Every row gives one point. The ring and each string are closed loops that go straight from each point to the next, and from the last back to the first. Before rounding, they use only three directions, however many columns there are. Count how often each string passes through the ring. Passing back the other way cancels.
(in the rows, 128 means zero)

Ring, 6 rows:
[[199 167 145 101]
 [160 192 157 100]
 [ 85 161 126 146]
 [ 67 100  99 192]
 [108  84 106 189]
 [175 110 121 147]]
String, 6 rows:
[[163 150 105 120]
 [133 150 134 137]
 [ 94 138  75 149]
 [ 37  71  61 218]
 [122  66 113 198]
 [206 113  78 124]]
Times through: 0

Ring:
[[156 117 166 121 127  73 138 119 120]
 [113 172 144 138 139  69 166  61  98]
 [ 83 187 139 143 132  89 158  64 105]
 [ 81 147 149 138 109 129 113 141 145]
 [111  91 131 154 101 142  95 213 180]
 [138  69 128 155 104 131  97 226 183]
 [165  67 153 134 111 106 106 202 164]]
String:
[[ 96 199 104 170 154  58 198  29  88]
 [100 173 108 168 142  78 174  74 111]
 [116 141 157 129 121  96 132 116 126]
 [110 155 182 109 119  94 128  96 114]
 [ 84 187 172 117 124  93 142  64 101]
 [104 146 164 124 116 105 124 118 128]
 [ 97 150 136 147 122 107 135 120 133]
 [ 97 145 141 143 119 110 129 127 136]
 [ 85 155 118 161 123 112 140 121 137]
 [ 61 174 131 152 117 125 131 112 134]
 [ 51 184 158 130 110 130 119 102 128]
 [ 49 197 118 161 126 115 150  81 121]
 [ 85 166 104 172 132 101 156 103 129]
 [ 73 191 109 167 137  93 167  69 112]
 [ 54 235  90 181 154  72 203   7  84]
 [ 85 206 144 138 141  70 175  28  85]
 [112 167 178 111 127  79 144  71 100]
 [124 128 170 119 116 100 121 131 131]
 [108 156 118 160 135  86 159  97 121]]
Times through: 1

Ring:
[[190 108  97 146  88  95 118 128  95 166 137 167 114 129]
 [185 160 153 120  99  65 118 127 103 169 128 143 153 135]
 [134 209 165  76 142  86 125 135 136 134 138 114 176 132]
 [108 207 108  49 182 121 134 132 149 108 150 124 151 115]
 [ 89 152  69  90 158 169 131 147 155  94 166 132 122 121]
 [ 95 100  66 145 111 188 123 159 147 101 172 139 108 134]
 [153  83  76 165  83 142 118 144 113 141 153 161 103 134]]
String:
[[ 71 188 111  74 165 161 131 153 169  86 165 108 152 128]
 [ 77 212  59  20 223 155 143 131 165  81 162 128 132 100]
 [112 196  31  20 224 136 144 115 143 100 153 153 112  89]
 [128 170  48  56 186 131 137 121 133 115 151 155 112 101]
 [139 157  69  81 158 123 131 126 126 126 148 153 118 111]
 [131 144  39  80 168 141 134 126 129 117 154 161 102 105]
 [ 67  81  37 153 115 226 125 169 161  79 185 138  93 134]
 [ 62  64  74 191  75 231 116 184 164  83 188 124 107 154]
 [ 77  74  96 191  68 210 114 181 157  95 180 122 118 156]
 [123 131 108 132 109 142 121 149 135 123 156 134 132 136]
 [137 125  69 116 129 139 126 136 125 127 153 154 111 121]
 [140 116  38 109 142 146 129 130 122 125 155 167  93 112]
 [ 91  76  32 153 112 208 124 160 147  94 178 150  87 129]
 [ 44  67  60 182  89 249 119 187 174  68 194 121 103 150]
 [ 78 115 103 149 101 188 120 170 159  95 173 118 131 146]
 [100 136 108 128 115 160 122 157 149 108 163 124 136 139]
 [133 164  65  71 168 126 133 125 130 121 149 152 118 108]
 [116 192  38  28 215 134 142 117 141 104 152 152 114  92]
 [109 207  50  18 221 131 143 118 146 100 152 145 124  93]
 [139 184  74  54 180 110 135 119 129 125 144 150 127 105]
 [129 166 101  89 146 122 128 135 134 124 149 137 136 122]
 [ 96 160 127 112 125 148 123 155 153 107 160 114 151 139]]
Times through: 1

Ring:
[[178 166 144 110 151  96 151  96 135 146  89 175 140 132]
 [144 205 150 110 142 126 124 109 135 137  88 141  64 118]
 [121 202 157 118 139 153 116 127 121 142 103 113  49 118]
 [ 92 161 163 136 134 196 118 159  89 158 136  77  67 127]
 [ 93 107 143 145 127 213 138 178  77 159 148  80  97 134]
 [122  67 114 143 125 193 165 172  87 151 137 117 134 139]
 [152  75 115 133 133 156 174 147 102 150 123 149 163 141]
 [179 130 137 117 149 106 164 107 124 152 100 175 168 139]]
String (25 x 14):
[[177 190 133 103 145  94 143  92 151 130  72 180  95 121]
 [178 232 159  97 155  77 127  75 155 137  68 176  89 119]
 [155 220 181 109 158 103 121  92 129 157  95 143 106 127]
 [140 186 165 118 148 133 128 116 117 154 107 129 102 128]
 [133 145 130 124 132 157 142 138 117 139 107 131  85 125]
 [132 196 177 119 151 137 120 117 112 160 112 117  98 128]
 [125 247 194 112 154 130  99 105 121 157 103 109  60 120]
 [124 242 169 110 143 136 103 111 133 139  90 117  27 112]
 [130 240 165 108 143 131 106 108 137 137  87 124  30 112]
 [141 249 181 106 153 113 106  95 135 147  88 130  58 117]
 [143 186 165 117 149 129 129 114 118 154 106 132 105 129]
 [139 150 127 121 132 150 143 133 123 136 101 139  83 124]
 [159 173 117 109 133 122 144 113 146 122  77 166  68 117]
 [190 193 140 100 151  76 147  80 154 135  69 193 118 125]
 [197 182 169 105 167  65 151  74 135 162  89 188 183 140]
 [173 155 165 117 159 102 150 100 116 166 108 161 176 142]
 [158 139 146 121 147 126 152 119 115 155 109 151 147 137]
 [184 134 167 119 164  92 162  97 111 174 114 171 216 150]
 [204 118 161 117 168  75 175  88 115 175 110 192 248 155]
 [184 107 114 117 141 110 175 113 129 141  95 187 166 137]
 [162 116 105 120 131 135 165 129 130 130  94 168 116 128]
 [152 136 143 123 144 135 151 124 113 153 111 146 138 135]
 [183 149 163 115 161  91 156  95 119 166 106 172 191 144]
 [201 173 173 106 170  62 154  73 131 167  94 190 202 144]
 [197 185 141 100 154  69 152  77 153 139  71 199 137 128]]
Times through: 0

Ring, 9 rows:
[[151 148  64 118 184 131 125 107  76 140 140 145 124 153]
 [126 185  99 111 162 151  96 107  89 181 111 161 140 150]
 [112 199 157 113 119 152  97 116 116 194 100 158 149 142]
 [110 190 203 122  80 139 118 126 141 177 107 142 149 134]
 [119 165 224 132  59 118 150 135 157 143 127 121 142 128]
 [143 127 208 141  64  95 187 139 154  98 158  99 127 127]
 [167 100 155 142 104  85 202 134 127  72 180  94 114 134]
 [174 101 107 135 142  93 189 125 102  78 180 105 110 142]
 [164 126  66 124 179 117 150 112  79 114 158 131 117 151]]
String, 14 rows:
[[101 146 206 149  55 107 148 125 180 108 131 103 140 126]
 [106 144 135 143 109 117 127 110 150 112 130 116 135 138]
 [145 146 182 129  92 112 164 133 129 128 146 120 131 134]
 [173 134 222 126  70  98 204 151 126 120 166 111 124 129]
 [205 103 232 129  63  76 249 164 120  88 197  92 111 126]
 [171 122 160 129 110  99 190 136 112 105 169 111 119 137]
 [145 130 128 134 126 109 158 121 119 108 153 117 124 140]
 [121 114  81 149 144 106 140 102 133  78 151 107 122 144]
 [173  85  83 143 153  86 192 119 105  56 188  96 106 144]
 [206  77 125 136 132  74 232 139  95  55 207  91 100 139]
 [196 103 175 130 102  84 223 147 106  87 190 100 110 134]
 [161 132 173 129 101 104 181 136 119 115 160 115 124 135]
 [122 140 137 138 114 115 140 115 137 113 138 118 131 138]
 [ 95 133 187 157  62 102 147 119 187  88 136  95 137 127]]
Times through: 1

Ring, 10 rows:
[[118 140 118 154  78 146 131  97 154 184 110 117 139 110]
 [ 96 150 119 135 108 131 133 113 136 145 116  99 150 102]
 [ 80 159 121 107 147 119 135 134 114  93 127  81 162  98]
 [ 81 158 121  86 171 118 135 147 105  58 134  78 164 101]
 [ 97 148 121  80 176 125 134 147 113  51 136  90 154 109]
 [117 136 120  86 165 136 132 139 127  66 133 106 141 118]
 [142 124 118 106 134 152 130 122 149 106 127 128 127 126]
 [157 120 118 130  99 164 128 105 164 151 119 140 122 130]
 [156 124 117 153  67 168 128  91 171 192 112 141 125 127]
 [138 133 118 162  62 159 129  89 166 201 109 130 132 118]]
String (26 x 14):
[[108 129 118  99 162 125 133 132 141  81 125 112 125 110]
 [ 87 151 121  56 210 115 135 164  99   7 144  80 158 107]
 [ 99 159 122  70 177 131 134 155  97  39 144  79 172 113]
 [113 149 121  93 148 141 132 137 117  81 135  96 159 116]
 [127 123 118 110 140 139 131 121 152 106 122 125 120 118]
 [125 135 119 114 127 144 131 121 141 116 124 115 138 118]
 [139 117 117 116 130 146 130 115 161 119 120 135 113 122]
 [165 109 117 119 115 164 127 109 170 132 121 149 108 134]
 [168 121 118 130  90 174 127 104 163 156 121 142 127 136]
 [149 137 119 133  85 167 129 106 148 159 122 124 145 128]
 [130 131 118 128 110 148 130 111 151 140 119 122 132 118]
 [140 144 120 141  75 165 129 103 144 172 120 117 154 123]
 [158 135 118 167  40 177 127  84 166 220 111 135 141 128]
 [131 145 119 143  78 159 130 104 144 172 118 114 152 118]
 [136 152 119 166  42 168 129  89 148 215 113 115 160 118]
 [135 145 118 186  25 165 129  76 164 246 103 124 147 115]
 [128 123 116 164  75 145 130  88 177 198 102 137 113 111]
 [108 143 118 169  64 141 132  90 158 206 104 115 139 103]
 [ 89 168 121 148  81 137 134 108 123 171 117  84 174  99]
 [ 92 164 121 129 106 135 134 120 118 138 123  84 172 102]
 [ 67 174 121 123 123 118 136 128 106 120 124  68 179  91]
 [ 61 175 122 108 144 113 137 138  98  93 129  62 182  90]
 [ 72 178 123 100 143 123 136 142  91  86 134  61 191  97]
 [108 143 119 114 132 134 133 124 133 111 124 104 145 110]
 [ 97 134 119 100 164 119 134 133 136  80 124 105 130 105]
 [ 80 149 120  76 192 111 136 152 110  38 134  83 150 101]]
Times through: 2

Ring (8 x 14):
[[154 149 150 149 111 111 118  85 126 166 130  79 168  58]
 [132 184 147 141 104 133 163  84 167 113 189  70 179  77]
 [112 189 128 123 104 149 180  96 174  80 205  88 156 110]
 [ 95 168 105  95 118 164 173 125 152  70 181 124 112 151]
 [ 93 135  99  72 143 171 145 160 115  96 127 153  81 175]
 [106 105 106  67 160 162 110 176  81 139  73 164  72 170]
 [139  90 120  99 149 128  76 147  61 190  43 146  90 120]
 [155 104 132 128 130 109  78 113  75 198  63 119 120  82]]
String, 22 rows:
[[156 157 126 173  76  92 127  43 135 147 159  76 157  44]
 [170 150 149 175  91  88 110  52 126 179 135  65 177  27]
 [154 141 171 130 141 124 108 119 117 187 103  79 179  66]
 [139 133 149 114 142 135 112 131 109 168 100 104 146  96]
 [146 117 107 138 104 105  97  87  91 164  99 122 105  87]
 [173  78  92 162  89  67  49  61  46 214  46 134  80  58]
 [160  89  95 148  98  84  65  76  59 196  61 135  83  75]
 [131 130 121 115 124 131 117 117 107 147 111 120 117 110]
 [133 127 166  90 172 153 108 169 103 178  78 109 152 114]
 [153 114 169 110 163 130  84 149  86 210  56 103 155  85]
 [177 103 124 168  96  74  66  61  74 214  71 103 127  39]
 [164 123 114 167  83  82  93  52  97 178 109 100 126  49]
 [146 140 124 146 100 109 117  79 117 153 129  99 136  74]
 [164 168 140 184  73  88 131  33 146 152 170  59 180  26]
 [143 200 176 153 108 129 167  78 183 126 200  41 221  50]
 [125 194 173 120 133 155 172 119 177 114 187  62 202  89]
 [125 162 133 123 116 138 147 106 142 120 158  97 147 101]
 [132 152 102 145  84 114 138  68 131 117 160 107 120  90]
 [131 206 125 168  63 117 186  35 192  79 240  59 178  62]
 [123 222 172 139 109 151 199  88 209  86 236  41 222  74]
 [124 186 167 118 133 154 166 120 169 117 178  70 192  94]
 [131 146 122 127 111 128 131 100 125 132 139 107 130  99]]
Times through: 2
String (11 x 14):
[[115 155 130 103 132 152 147 130 136 116 146 111 135 124]
 [ 93 167 139  71 158 186 169 171 150  91 156 118 137 161]
 [ 71 148  88  52 147 193 170 177 131  59 151 164  70 208]
 [ 68 146 104  38 168 206 168 201 129  68 138 163  80 216]
 [ 94 160 146  63 170 191 162 186 142 102 140 121 137 166]
 [110 157 141  90 148 166 151 151 138 115 142 111 141 135]
 [103 196 160  95 143 178 188 143 181  85 195  82 181 127]
 [127 221 163 149  96 141 197  72 208  84 241  41 217  67]
 [145 201 148 173  75 111 170  41 184 110 218  46 200  41]
 [124 212 193 120 139 164 187 123 198 108 206  43 231  82]
 [119 165 138 112 127 149 153 120 146 115 159  98 151 112]]
Times through: 0

Ring (10 x 14):
[[ 90  60 195 245 195  92 113  67  85  78  62 109 198 189]
 [112  63 185 249 192  93 103  56  85  94  57 106 183 186]
 [139  83 159 221 163 101  97  64  94 116  64 118 150 177]
 [157 113 125 166 117 119  96  82 115 134  79 142 108 164]
 [151 134 106 119  85 138 101  97 136 135  92 162  84 154]
 [133 147 100  85  66 149 110 114 151 125 105 177  78 150]
 [115 151 104  70  59 146 123 136 152 112 115 187  88 152]
 [ 99 140 124  89  74 127 136 154 136  97 117 183 120 162]
 [ 90 121 145 125 102 112 138 147 120  86 109 169 148 171]
 [ 81  82 181 199 161  96 128 105  97  74  83 133 188 184]]
String (21 x 14):
[[101 110 157 158 119  85 142 158  97  88 106 159 170 182]
 [ 50  86 188 177 154 102 142 123 106  53  94 145 199 184]
 [ 64  93 171 164 145 125 125  94 123  67  87 144 168 174]
 [110 116 140 143 112 117 121 117 120 101  96 157 135 168]
 [ 84 122 138 113 101 139 125 115 141  86 102 167 128 162]
 [108 119 135 132 107 129 117 108 130 101  95 159 124 164]
 [138 149 104  90  63 125 123 148 134 124 114 182  94 158]
 [144 169  78  45  32 156 114 137 162 136 118 196  53 143]
 [137 156  84  62  53 176  97  91 172 133 102 181  48 138]
 [163 157  88  84  51 130 113 140 137 144 111 183  71 152]
 [144 137 111 116  81 122 115 127 127 128 102 169 100 160]
 [116 117 130 134 110 142 105  82 138 109  86 153 110 159]
 [103 131 111  90  89 184  94  57 174 108  87 164  75 143]
 [112 161  87  39  43 182 110 108 181 116 112 193  55 138]
 [151 173  83  51  26 122 134 188 138 136 133 205  75 153]
 [143 156 102  83  52 110 134 178 125 126 124 191 100 161]
 [114 160 108  62  45 115 148 197 133 106 135 202 111 162]
 [ 63 123 152 109  99 116 150 161 127  67 117 177 159 172]
 [ 62  86 177 177 156 124 123  84 120  65  81 137 174 176]
 [ 48  77 195 193 168 103 137 106 104  51  86 136 204 186]
 [ 68  87 185 187 153  88 142 133  94  64  94 143 199 187]]
Times through: 0

Ring, 8 rows:
[[145  88  84  97 172 179 122  99 141 174 154 138 147  66]
 [163  85  85 109 144 171 127 112 143 173 128 138 131  60]
 [171  89  99 125 124 154 132 121 140 156 116 136 120  71]
 [166  87 120 127 137 144 134 116 138 148 135 136 126  90]
 [155  95 132 130 145 136 132 113 132 130 149 133 130 108]
 [136 129 142 146 125 115 125 119 116  76 147 122 124 140]
 [129 139 134 145 122 117 120 120 113  68 145 120 124 141]
 [131 120 109 121 148 146 118 108 124 112 154 127 137 110]]
String:
[[140 106 111 118 153 150 123 107 129 130 153 131 137 101]
 [141 123 114 134 124 135 122 119 122 102 134 126 124 112]
 [135 137 108 139 111 132 118 124 117  84 126 122 119 117]
 [131  75  72  70 217 203 117  79 146 204 187 142 170  55]
 [142  63  78  72 216 202 123  81 151 217 184 146 168  49]
 [149 100 105 118 147 154 125 110 133 142 143 133 134  89]
 [154 112  96 129 118 148 124 122 129 126 118 130 120  87]
 [164  87  71 106 139 178 125 113 144 178 119 139 130  49]
 [170  52  62  80 183 205 129  96 159 236 144 149 149  21]
 [162  71  88  99 166 178 129 103 148 192 145 142 142  55]
 [159 105 107 132 119 143 128 122 131 128 120 131 119  91]
 [171 112 109 147  88 131 131 136 129 114  95 129 103  91]
 [184  89 106 139  99 142 136 132 139 148  96 135 106  72]
 [171 122 123 161  73 114 132 142 123  90  89 125  95 109]
 [157 114 120 142 110 129 128 126 126 107 120 128 115 107]
 [157  80 113 112 163 158 131 104 141 165 154 138 140  83]
 [163  58 124 102 189 164 137  95 149 193 173 144 150  78]
 [158  92 140 132 146 132 135 113 133 131 151 133 130 111]
 [152 142 139 168  76  99 127 140 112  54 106 118  99 139]
 [149 106 118 128 138 141 127 114 129 124 142 130 129 104]
 [140  94 131 115 174 146 128  99 132 138 175 133 146 110]
 [127 132 157 147 137 107 124 114 113  65 165 120 130 158]
 [130 165 155 175  80  84 121 138  99  14 123 111 103 172]
 [135 163 143 173  75  90 121 140 102  23 114 112 101 160]
 [116 174 148 169  90  89 115 132  96   7 134 109 110 176]
 [123 119 119 118 164 144 118 102 122 109 171 127 144 120]]
Times through: 1

Ring (10 x 14):
[[150 139 141  91 126 152 147 124 131 127  98  90 104 203]
 [130 125 137 100 131 132 146 109 144 115 122 124  86 201]
 [105 112 133 116 137 115 138 104 148 110 147 160  81 176]
 [ 79 102 128 143 145 106 120 119 139 117 166 190  98 122]
 [ 74 104 126 156 149 112 107 139 126 129 165 190 121  87]
 [ 82 114 127 161 149 129  98 165 109 146 149 170 151  61]
 [ 98 126 130 156 146 145  98 180  97 157 129 141 168  59]
 [132 145 136 132 136 165 112 182  91 162  98  94 169  94]
 [149 152 140 113 129 170 126 170  98 156  85  74 155 132]
 [158 151 142  96 125 167 139 149 113 144  83  69 131 176]]
String:
[[103 110 135 110 132 102 148  86 157  99 155 170  59 192]
 [123 116 135  99 134 127 147  98 155 107 131 137  75 216]
 [143 126 137  92 135 151 144 115 147 120 107 102  96 225]
 [156 136 141  84 129 157 150 118 141 123  94  83  98 230]
 [173 149 145  72 121 165 158 119 135 126  78  59  98 242]
 [180 156 145  76 123 181 149 142 121 141  65  41 124 222]
 [153 145 140 102 131 169 133 153 114 146  87  75 137 170]
 [133 137 137 115 133 151 129 148 116 140 108 106 130 146]
 [138 143 140 110 126 146 137 142 113 138 106 101 121 150]
 [159 158 144 100 121 165 139 156 102 149  81  66 137 155]
 [178 168 145  95 122 191 134 177  91 164  57  32 163 156]
 [171 161 142 102 129 194 126 183  93 166  60  38 171 152]
 [177 164 144  95 126 194 131 178  94 164  57  32 165 162]
 [157 149 139 106 133 180 126 168 105 155  78  63 156 157]
 [142 141 138 110 132 160 130 151 114 143  97  91 135 156]
 [127 134 138 114 130 139 134 136 121 133 117 118 115 150]
 [156 146 144  84 118 146 157 116 130 124  97  86  92 209]
 [146 138 142  88 121 137 156 109 137 118 108 102  84 210]
 [125 129 139 105 126 125 146 112 135 117 127 130  87 178]
 [127 121 138  95 129 123 153  94 152 106 130 133  69 216]
 [114 110 134 103 136 116 147  89 161 101 143 153  65 215]
 [106 109 131 121 144 128 128 118 146 118 141 153  99 172]
 [106 117 132 127 141 131 124 132 132 127 137 148 113 144]
 [104 121 135 126 134 117 132 123 129 122 143 155 100 137]
 [ 80 104 131 135 138  92 132 101 145 106 172 197  76 136]
 [ 62  90 126 146 145  83 125  98 153 102 189 222  73 128]
 [ 72  93 125 148 153 108 113 121 145 116 172 199 102 124]
 [ 90 105 128 140 149 125 114 133 136 126 151 169 116 129]
 [107 120 132 129 140 131 123 136 127 130 135 145 118 133]
 [109 121 133 127 138 131 125 135 126 130 133 143 116 137]
 [ 99 114 134 121 132 104 140 103 143 109 154 170  77 157]]
Times through: 4
String, 23 rows:
[[115 123 135 118 135 128 133 124 132 124 132 139 103 156]
 [109 115 133 121 140 128 129 122 139 121 138 148 102 161]
 [101 110 130 129 144 126 123 125 139 122 144 158 107 149]
 [ 63  87 126 143 148  85 125  95 158 100 189 222  71 139]
 [ 67  97 128 147 143  88 123 107 143 108 182 212  83 115]
 [108 123 134 129 136 128 125 136 123 131 135 145 116 127]
 [ 94 114 128 147 149 136 106 155 119 141 140 155 141  99]
 [ 65 102 122 175 158 124  87 169 111 146 163 191 157  43]
 [ 70 111 126 171 150 119  95 166 105 145 161 187 151  38]
 [103 125 134 137 136 126 121 144 115 136 137 149 125 104]
 [112 127 132 136 141 146 113 160 111 146 123 129 145 107]
 [115 136 130 153 148 172  91 204  85 173 105 108 197  56]
 [128 148 135 146 140 176  97 208  75 178  93  89 199  54]
 [127 142 138 127 130 148 123 161 100 149 110 109 143 107]
 [125 136 136 123 134 147 124 152 111 143 113 114 135 127]
 [147 147 138 116 134 174 120 173 101 157  86  76 160 135]
 [172 159 142  99 130 195 127 179  98 163  60  38 168 162]
 [180 163 147  82 119 180 148 151 109 147  63  39 133 197]
 [151 146 143  93 121 148 150 127 123 130  98  88 104 188]
 [123 130 136 119 135 142 128 141 121 135 119 121 122 145]
 [141 134 138 103 134 155 135 136 128 134 103  98 119 183]
 [155 131 140  79 129 153 154 107 150 116  98  88  86 249]
 [126 123 138  97 127 120 153  95 150 107 131 135  69 208]]
Times through: 5

Ring (6 x 14):
[[109  53 112 153  61 131 153 192 126 158 134 137 180 178]
 [101 149  72  97 106 113 127 125 143 164 123 153  98 176]
 [108 184  58  91 142 112 122  90 144 158 125 148  53 172]
 [132 159  92 114 158 116 139  87 128 133 143 131  59 146]
 [172  80 200 137 144 109 177 116  96  77 184 109 131  68]
 [160  30 204 160 100 118 183 166  95  91 178 111 185  88]]
String (32 x 14):
[[133  62 169 127  81 111 164 167 113 118 158 133 179 114]
 [142  57 183 131  88 110 169 163 108 108 165 128 180 100]
 [142  83 165 125 108 110 163 141 112 110 162 128 148 106]
 [127  76 125 146  97 126 156 157 120 137 146 129 146 151]
 [144  93 163 122 116 109 161 132 112 109 163 128 138 104]
 [125  55 126 161  85 132 160 175 118 141 144 126 163 160]
 [138  86 151 131 109 115 160 141 114 118 157 128 142 119]
 [149  65 187 130 102 109 171 150 105 100 170 124 167  91]
 [147  45 195 137  87 110 174 167 103 101 171 124 188  92]
 [133  81 144 133 101 117 158 150 117 125 153 130 148 129]
 [133  91 144 125 105 113 157 143 118 123 153 132 142 125]
 [138 101 160 109 111 104 157 132 116 112 160 134 139 104]
 [115  95 105 133  93 123 146 154 128 150 136 138 137 165]
 [ 95  97  60 144  80 135 135 168 140 180 116 144 133 211]
 [120 126 111 108 113 111 142 127 129 139 141 141 113 144]
 [124 168 121  70 134  93 135  92 131 126 147 149  86 115]
 [106 208  71  57 142  95 117  76 147 151 128 159  49 149]
 [ 90 210  21  79 137 113 108  86 157 182 108 160  36 201]
 [ 88 154  13 129 113 136 118 128 152 195 104 148  71 234]
 [114 125  81 128 116 125 139 130 133 155 131 137 100 175]
 [128 153 109  99 140 107 140  97 128 130 145 138  81 132]
 [129 216  96  59 175  92 126  49 136 125 144 146  28 117]
 [109 229  42  69 169 105 112  55 149 157 123 152  11 168]
 [ 97 223  19  79 156 113 107  69 155 175 112 155  15 196]
 [118 220  78  56 164  94 120  56 142 139 135 153  30 135]
 [127 164 112  85 140 101 137  92 130 128 145 143  78 125]
 [127 186 120  61 147  89 133  76 132 122 148 149  68 108]
 [101 201  74  53 129  93 116  86 148 154 126 164  64 150]
 [ 80 163  40  85  89 113 114 134 156 188 107 166  98 205]
 [ 76  96  27 149  60 143 126 186 150 207 100 152 138 249]
 [106  88  86 143  83 131 143 166 133 164 127 139 141 188]
 [130  94 143 120 102 111 155 143 119 125 152 135 143 125]]
Times through: 2
